Rows are points. To make a cloud, some directions were put in groups of two or more. Within a group, all points are equally far from the middle, so they leave a hole (a ring in 2 directions, a hollow ball in 3). The other directions are filled evenly. Then the cloud was stretched, turned, moved and blurred a little. Count the holes, and give their numbers of directions, smallest first.

Cloud (19 x 3)
[[-1.5  5.9  2.2]
 [ 2.9  2.9 -1.6]
 [-2.8  2.0  4.3]
 [-4.2  1.1 -3.7]
 [ 4.5 -1.7 -3.1]
 [-4.3  0.0 -2.4]
 [ 4.0 -3.8  4.8]
 [ 6.8  1.1  0.0]
 [ 4.6  1.8  3.3]
 [ 2.5 -0.1 -3.4]
 [ 2.2  3.7 -1.3]
 [-1.4 -2.7  0.3]
 [-2.1  6.0 -2.3]
 [-2.1  3.2  4.2]
 [ 2.7 -4.7  2.8]
 [ 3.8 -2.5  5.2]
 [-0.6 -2.5 -1.4]
 [-3.4 -1.3 -1.0]
 [-6.1  0.3 -1.2]]
Holes: 1 (2)

Cloud (28 x 4)
[[-0.5 -3.0 -3.3 -5.2]
 [-3.8 -5.0 -2.9  2.3]
 [-2.3  2.8 -0.6  4.3]
 [-0.6 -4.5 -1.0 -5.0]
 [ 4.1  4.0 -2.3  0.9]
 [-2.4  1.1  2.5  2.9]
 [ 2.0 -4.4 -2.6 -4.6]
 [-3.3 -5.2 -3.0  2.3]
 [-5.0 -3.9 -1.7  2.2]
 [ 1.7 -5.3  1.6  3.9]
 [-3.8 -6.1  0.5  0.7]
 [ 2.5 -0.9  3.7  4.3]
 [-0.1  4.0 -2.6 -3.1]
 [-5.2 -2.6 -0.9  2.3]
 [ 1.2 -4.7 -1.2  4.2]
 [-2.2  3.3 -4.5 -0.3]
 [ 3.8  0.1  4.5  0.8]
 [-1.6 -7.3  0.9  1.2]
 [ 0.9 -4.6 -2.4  3.5]
 [ 1.2 -3.8 -4.7  0.8]
 [ 1.2 -5.8 -0.1 -4.2]
 [-1.1  1.2 -0.1 -4.3]
 [ 4.7  3.0 -2.3  1.0]
 [ 3.4  3.0 -2.1  3.2]
 [ 1.8  3.6  1.1 -2.9]
 [ 2.9  1.5 -1.3  4.7]
 [-4.8 -4.6 -0.9  1.9]
 [-1.1 -2.6 -5.6 -2.7]]
Holes: 2 (2, 2)

Cloud (31 x 4)
[[-3.2  6.0 -2.8 -2.8]
 [ 3.1  3.5 -1.5  1.5]
 [-5.7 -1.2 -2.0  0.1]
 [-0.4 -2.4 -5.6  1.5]
 [ 4.2  5.5 -2.2 -1.4]
 [-4.0  1.0 -3.1 -3.3]
 [ 1.6  0.2  4.4  1.2]
 [-4.9  6.0 -1.6  2.9]
 [ 2.2  4.2  2.9  6.3]
 [ 2.9  2.3  1.4  6.6]
 [ 1.3  2.9 -4.2 -5.0]
 [ 2.6  5.1 -0.6 -2.5]
 [ 1.6  1.1 -0.4  0.5]
 [ 3.3  2.9  2.5  1.7]
 [ 1.4 -3.8 -2.0  1.1]
 [ 3.6  3.0 -3.0  2.1]
 [ 5.0  0.6 -0.1 -5.1]
 [ 0.7  4.1 -2.9 -1.2]
 [ 1.0  4.3 -0.5  2.0]
 [-3.3 -1.7 -2.5  5.1]
 [-2.2  2.9 -7.3  2.9]
 [-3.0  1.4  0.2  2.3]
 [-3.9  1.7 -3.4 -0.1]
 [-4.0 -4.1  0.6 -1.2]
 [-0.3 -4.4  2.7 -4.0]
 [ 4.2  2.8 -0.7 -1.5]
 [ 3.0 -0.1 -1.4 -4.1]
 [-0.1  5.7  1.6  5.8]
 [-2.1  6.0  0.3 -1.8]
 [-2.9  3.9 -7.4 -1.1]
 [-2.9 -1.5  2.0 -3.0]]
Holes: 0

Cloud (53 x 6)
[[-2.0 -1.6  3.0  5.4 -0.4  2.2]
 [-2.4 -3.9 -4.0 -2.3  1.7  3.8]
 [-1.1  2.8  0.4  3.0 -1.4  6.9]
 [ 4.5  1.0 -1.8  0.7  4.7  1.2]
 [ 2.5  3.0 -2.3  8.3 -0.2 -4.0]
 [-0.1  3.7 -4.9  5.2 -0.8 -1.3]
 [ 2.9  1.7  3.3  5.7 -2.2 -2.2]
 [-5.0 -4.1  2.2 -3.6 -1.2  3.2]
 [ 0.3 -3.3  0.1  4.0 -5.0 -4.1]
 [-2.4 -3.0 -1.7 -2.1  4.3  4.2]
 [-0.2  2.7 -0.5  3.7  7.4  0.9]
 [-1.6  1.8  2.9 -4.2  2.4  5.4]
 [-6.4 -4.9  2.4  3.2 -2.9 -0.9]
 [-1.5 -0.3  0.0  5.1 -1.1  5.1]
 [-4.1 -1.9  2.3 -4.7 -0.7  3.6]
 [-3.9 -3.3  1.6 -4.4 -4.1  4.2]
 [-0.4  0.4 -2.3 -1.0  1.1 -3.9]
 [ 1.1  3.5  5.1  1.7  2.6  1.9]
 [ 4.3  3.9  3.2  3.4 -0.9  0.6]
 [ 2.0  1.8  3.6 -2.6  2.0  8.4]
 [ 1.4  5.0 -2.7  1.9 -1.4 -2.3]
 [ 1.1  4.4 -4.0  0.1  2.6 -0.3]
 [ 0.3  4.6 -2.0  2.3 -1.4 -4.2]
 [-4.4  3.1 -1.1  0.1 -0.1  4.6]
 [ 2.5  3.8  3.2 -3.2  1.4  3.1]
 [ 3.5  3.6 -1.6  1.6  5.7 -1.3]
 [-2.7  4.4 -0.7  0.5  2.1  5.3]
 [-0.9 -0.8 -4.0  7.5 -2.3 -4.2]
 [ 0.9 -1.6  4.4 -2.5  1.3  0.1]
 [-4.3 -1.8  3.6 -2.7  3.2  1.5]
 [-0.8  0.8 -1.5  7.9  2.1  0.4]
 [-3.8 -5.0  0.6  5.2  2.5 -0.6]
 [ 3.7 -1.0  0.9 -1.2  2.2 -1.0]
 [ 4.8 -2.1 -0.8  3.7 -3.8  0.9]
 [-3.4 -5.4 -2.6  3.5  2.0 -3.4]
 [-1.2  2.3  4.3 -2.6  3.2  2.0]
 [-5.1  0.2 -4.1  4.9 -1.0 -0.8]
 [ 2.9 -0.4  4.9  0.4  0.2  3.7]
 [ 0.0  5.8  2.4  0.9 -0.4 -2.0]
 [-3.5 -5.2 -0.7  4.8  0.0  1.5]
 [ 2.1  0.4 -1.5  3.6  4.4  4.6]
 [-4.6 -1.7 -3.6  6.9 -1.3 -2.2]
 [ 4.0  2.9  4.4  2.1  0.6  1.3]
 [ 5.3  6.1 -1.0  1.1 -1.6  2.3]
 [-5.0 -3.1  3.0 -2.1  3.2  1.4]
 [ 2.0 -0.8 -1.7  2.3  5.6  2.1]
 [ 2.4  4.5 -0.1 -2.8 -0.8  1.3]
 [ 3.9  5.8 -0.7  4.2 -1.3 -1.6]
 [-2.2  1.8  3.5 -0.7  5.5  2.6]
 [ 1.1  1.0  3.0  2.8 -3.5  5.9]
 [-6.6 -5.1 -0.1 -0.2  1.6  0.7]
 [-3.8 -0.5  1.6  0.9 -5.9  0.2]
 [-3.2 -4.0 -2.6  3.3 -3.5  5.3]]
Holes: 2 (2, 3)
